Rows are points. The last column is the point's height on a tilted bowl or saddle (a function of degree 2), plus a little noise. Along how many of its main directions does it bend up, bend down or stay straight?

Points (18 x 4):
[[  0.0 -27.4  29.5 -27.2]
 [-22.3  -2.0  21.1 -16.5]
 [ -1.1  -6.8   1.5   1.2]
 [ -5.4  -1.0 -13.3  -1.9]
 [ 11.2  25.5 -15.9 -16.0]
 [-17.2 -12.9   0.9  -4.8]
 [ 10.5  -1.6 -14.5  -2.6]
 [ 10.3  11.1 -26.2 -14.4]
 [ 23.0  18.8   4.8 -12.1]
 [ -6.9  37.5  -7.9 -26.4]
 [-31.7  -5.3   7.4 -17.1]
 [-45.4  -1.9   1.2 -34.1]
 [  2.0   4.5 -10.9  -1.0]
 [-19.8  -9.4  -7.1  -6.3]
 [ 33.7   1.6  20.8 -25.5]
 [-33.2 -22.8  13.7 -25.7]
 [ 10.5  33.3  14.0 -21.3]
 [ -6.8  -6.2  20.5  -8.7]]
Directions: 0 up, 3 down, 0 straight

Points (23 x 5):
[[ 15.4  26.1  17.3  -0.4   9.3]
 [ -6.1  15.5 -19.3 -18.4   7.1]
 [-17.9   8.4  -0.5 -28.0   4.8]
 [ 38.6   2.1  -4.6  18.7 -25.3]
 [ -8.2 -16.6 -16.6  -6.0  -7.5]
 [ 28.1  14.6   9.1 -31.5  -8.5]
 [ 23.6   8.9  17.3  48.0  54.9]
 [  0.9 -12.7   9.6  -1.2  -9.7]
 [ 21.9   2.8   2.8 -12.4 -23.3]
 [  6.2  -9.8  -5.4  -2.4 -14.1]
 [ 14.7 -18.1 -26.2  19.4  15.9]
 [  1.5   4.2  15.6 -20.0   5.1]
 [ -7.0  27.7   5.6  15.1   1.7]
 [ 10.2   2.6  -5.5  -9.4 -16.1]
 [ 30.8 -21.4  21.3  -4.8  -4.0]
 [ -0.7  12.3  -2.2   5.3  -9.6]
 [ -4.5  21.1  -8.4 -24.3  14.5]
 [  1.6 -11.4  16.7 -30.6  21.8]
 [-25.8  -8.4  24.3 -27.4   4.5]
 [  7.7   8.1   5.9  16.0  -4.4]
 [ 27.5   4.4   8.8  16.2  -9.7]
 [  3.6  23.6  26.5  10.6  11.3]
 [ 15.8 -50.5 -11.3 -28.5  30.4]]
Directions: 3 up, 1 down, 0 straight

Points (22 x 5):
[[ 11.4  -7.4  -5.0  -8.3  -3.0]
 [  1.5   1.6   5.2  10.1   3.3]
 [ 22.2   5.9  18.2 -13.1   8.1]
 [  9.6  17.0  17.9   5.5   2.4]
 [ 14.8   0.2 -12.5  45.0  32.7]
 [ 11.8  16.5 -15.2   1.5   8.8]
 [ 13.2  12.5  12.9  20.7   5.2]
 [ -4.8  13.9   4.5  21.7   5.1]
 [ 15.2 -12.8 -18.1   9.2   8.5]
 [ -6.5  -5.4  20.2   0.2   5.9]
 [  1.5  -0.5  37.4 -18.1  16.5]
 [ 36.2  41.2  -8.3   4.4  23.5]
 [  1.7 -17.2  -3.3  14.7   6.9]
 [-28.8  22.2  -1.7   6.9  17.5]
 [ 30.7  10.5   7.8  30.5  19.0]
 [ 23.5 -26.7 -28.7  31.9  41.2]
 [ -0.4   3.0  13.6  23.9   8.9]
 [  9.2  19.4 -32.7  -2.0  21.6]
 [-27.9  -0.3  11.9  11.9  18.5]
 [ 43.0  -6.4 -21.2   5.2  30.0]
 [-13.0  17.0  15.4  -3.9   7.4]
 [-33.4  -2.9 -16.7   4.2  22.0]]
Directions: 3 up, 1 down, 0 straight

Points, 23 rows:
[[ 15.1   0.0  -8.9   0.3  -9.1]
 [-12.4  -4.7  -2.5  17.1 -15.7]
 [  6.3 -19.9  19.9  20.5 -10.2]
 [ 31.0  15.2   2.2  -2.0 -11.8]
 [  7.4   2.2 -25.6  -3.1 -10.5]
 [  1.8  20.3 -30.4   9.2  -2.3]
 [  4.1  52.1  10.1   5.0 -36.1]
 [ 17.4  22.5  -7.2 -19.3  -9.6]
 [  4.0  21.4  -6.9  34.9 -25.3]
 [-11.5  -9.9  13.8 -16.8  -7.2]
 [ 40.3  24.3   4.0  -4.7 -12.4]
 [-26.1  -8.6  21.8   8.8 -24.6]
 [ 10.7  -9.9  22.0 -20.3   4.7]
 [ 26.2  32.5  16.1 -14.4 -13.4]
 [ 10.6   4.8 -19.6   3.1  -8.5]
 [ -2.0 -14.2  26.7  -1.6  -9.9]
 [-15.2   4.6  39.0  -0.6 -25.4]
 [  3.7 -17.5 -24.4 -37.5 -36.7]
 [  3.5  -2.6  -0.8 -40.3  -5.8]
 [-11.1  14.3  -3.4  27.5 -24.0]
 [  5.6  -3.5   1.1  17.6 -14.2]
 [ 11.2  22.7  -2.2  -2.9 -16.8]
 [-27.8 -14.7   6.6   3.9 -16.9]]
Directions: 2 up, 1 down, 1 straight
